Each row of a before or after table is a point. The points were changed in one or more steps. Then noise was added and the rows were shuffled. The steps act on columns, c1 being the first. What was done? A step turns or swaps two columns, mirrors them in a line or flattens them onto one, adds a multiple of one to another, or multiplies or shifts one. Angles are multiples of 10 degrees, from the lower column toward the higher: turns from -170 to 170, lines from 10 to 170 but not 90. Use the fewest steps. Two steps may share a column if one is a turn and the other turns, adds or multiplies; they go together, in the order done. Otherwise the lowest column goes first.
In the rows, 128 means zero.

Before, 9 rows:
[[122 111]
 [ 91 123]
 [105 125]
 [161 203]
 [113 110]
 [114 136]
 [226  69]
 [149 148]
 [ 60 102]]
After, 9 rows:
[[127 124]
 [107 190]
 [123 131]
 [129 117]
 [129 140]
 [135 111]
 [126 132]
 [157  53]
 [133 145]]
Steps: flatten c1 and c2 onto the line at 110 degrees

Before (9 x 4):
[[ 82 134 167  80]
 [ 89 142  46 123]
 [111  78 179  94]
 [147 159  77 140]
 [114 167  56 156]
 [112 117 186 109]
 [ 87 141  63 118]
 [ 93 109 169 159]
 [118 106 137 128]]
After:
[[167 121  93 133]
 [ 49 146 114 122]
 [ 45 133  89  93]
 [177 107 112  65]
 [ 78 143 146 110]
 [138 123 123  98]
 [ 64 125  90  88]
 [175 128  83  52]
 [186 126 107  78]]
Steps: swap c1 and c3; multiply c2 by 0.4; shift c4 by -30

Before (13 x 6):
[[100 170 101  84 170 133]
 [125  99  97 120 130 132]
 [ 98  91 170 153 169 102]
 [147 161  70 216 135 150]
 [109  89 123  47 182 145]
 [120 164 137 106 154 129]
 [118  90 177 150 112 136]
 [136 249  80 162 151 169]
 [101 137 117 139 141  86]
 [110 120 162 140 164 173]
 [173  64 124 146 101 142]
 [ 78 166  85  73  96 158]
 [ 88 165 120 132 172 180]]
After, 13 rows:
[[130 150 163  44 182 129]
 [ 95 117 128 142 139  88]
 [151  11  67 162 151 157]
 [125 122 169 120 131 130]
 [145  60 140 215 135 149]
 [153 165 179 145 100 159]
 [143 160 114 138 163 145]
 [119  79 114  85 169 115]
 [127 190 126 152 114 129]
 [125 112  96 106 154 127]
 [120  71 127  73  97 120]
 [136  99 104 132 174 139]
 [102 186 129 152 168  98]]
Steps: flatten c1 and c6 onto the line at 50 degrees; turn c2 and c3 by -130 degrees

Before:
[[139 147 103  85 185 190 136 138 133]
 [119 153 123  50 116 107 107 162 102]
 [ 93 212 135  94 184 152 138 131 103]
 [115 179 138  57 137 227  75  43 172]
 [146 175 117 102  58 117 112 161 107]
 [110 161 121 160 145  94  96 110  89]
 [101 110 151 153 108 119  81 148 182]
 [141 147 181 114 135 115 139  93 125]
 [ 77  86  67 172 114 123 173 149 144]]
After (9 x 9):
[[113  81 133  71  88 225  64  41 152]
 [143 100 144  91 140 105  76 160 105]
 [107 104 147 127 154  97 128 112  99]
 [136 142 100 117  65 114 113 147 136]
 [130  87  80 128 141 120 124  94 138]
 [200  83 159 102 128 106 101 164  95]
 [ 58  52 150 114 144 158 113 132 114]
 [120 189 163 172  88 120 177 152  96]
 [ 81 119 154 117 145 187 116 137 159]]
Steps: turn c1 and c5 by 60 degrees; turn c5 and c9 by 50 degrees; turn c2 and c3 by 160 degrees; flatten c4 and c7 onto the line at 50 degrees

Before:
[[110 162 139  73 118  68 144 156  80 146 175 124]
 [135 150 147 145 115 159  90 167 128 149 131 132]
 [123 124 123 138 107 151 108 138 152 143 174  96]
 [165 123 145 123 140 185 115 123 135 129 131  94]
 [ 79 137 134  50 132  95 127 119 115 134 157 159]
 [149  92 108 144 182  88 101  84 109 147 115 137]
 [156 126 119 138 128 144 137 158 152 115 127 122]
 [121 162 128 130 118 130 118 130 152 117 130 111]
 [174 104  95 161 133 166  99 137 121 114 145 142]
 [103  87 121 124 181 105 101 126  99 103 125 114]
 [118 149 153  56 123  68  89 131 124 108 168 124]
 [107 110 171  74 112  75 126 146 133 136 154 135]
 [ 84 145 195  81 115  74 135 104 110  98 179 142]
 [123 111 142 118 213  95 111 115 135 121 163 142]]
After (14 x 12):
[[122 160 145 143 153 158 150 157 207  73 198 176]
 [115 128 116 117 108 133 135 155  83 140 112 108]
 [195  91 106 149  65 102 105  80 168 144 162 138]
 [156 139 133 135 167 145 128 119 167  52 170 115]
 [101 120 127 135 150 179 108 144  73 140 122 131]
 [127 124 147 134  81 149 116 127  98 124  75 150]
 [122 154 156 110 140 148  89 131 133  53 200 133]
 [212  85 123 104 108 118 103 128 173 120 152 171]
 [108 105  91 117  81 158  97 139 143 163  99 128]
 [118 163 127 120 137 124 115 130  77 128 125 118]
 [120 110 170 137 160 130 128 146 126  79 187 120]
 [103 154 143 145 133 139  89 168 128 147 103 124]
 [135 149 195  94 179 163 138 102 161  86 194 132]
 [247 107 144 125  65 149 113 115 120 117 173 104]]
Steps: multiply c5 by 1.6; turn c1 and c5 by -120 degrees; swap c4 and c10; turn c6 and c11 by -70 degrees; multiply c9 by 2; turn c9 and c12 by -150 degrees

Before, 9 rows:
[[175 161 116 104 132  80  93 125  91 148  90 186 116 108  93 113  73  76]
 [138 161 138 116 154 146 115  45  97 169 122 181 102 144 133 137  93 119]
 [ 56  95 149 148 111 103  81 174 160 128 102  64 131 146  83 153  40  89]
 [119  94  23 175 100 151 130 142 118 116  76 150 138 169 112 136 108 110]
 [180 171 178  74 101  96 112 148 204  94 100 123 168 123 120 121  89 110]
 [120 105  73 172 117 110 150 115 136 178 161 193 151 159 104 144 131  93]
 [167 129 127 196 123 141  51 138 103 100 179  76 125  97 167  86 104 136]
 [ 63 105 154 111 138  72 147  66 176  91 151  70 126 120  88 179 116 127]
 [182 102 203 105 165 107 105 148 149  94 117 131 124  76  77 109  98 109]]
After, 9 rows:
[[177 165 121 128 130  58 144 133 177  99 158 194 111 113  90 145  70 129]
 [138 163 140 124 153 125 119  45 166 115 151 182 119 159 130 158 104 111]
 [119 105  76 185 115 111 131 117 104 123 130 194 150 199 107 139 144 138]
 [ 59  89 150 167 110  96 157 169 108 143 154  66  85 125  87 196  66 126]
 [181 103 204 115 165  91 147 145 118 107 113 135 101  72  74 129  95 121]
 [160 129 127 185 115 163 171 140 174 123  68  76  79 125 160 101  89 145]
 [ 66 105 153 114 135  92 113  66  78 148  97  64 121 113  86 176 140 165]
 [182 165 178  90 102  81 167 150  47 142 138 125 121  88 119 144  91 132]
 [118  88  17 175  94 151 139 140 129 163 189 153 139 115 109 144 121 115]]
Steps: turn c4 and c18 by 30 degrees; turn c6 and c18 by -50 degrees; turn c7 and c13 by -130 degrees; turn c9 and c13 by -160 degrees; turn c10 and c14 by -130 degrees; turn c11 and c14 by 150 degrees; turn c16 and c17 by 30 degrees
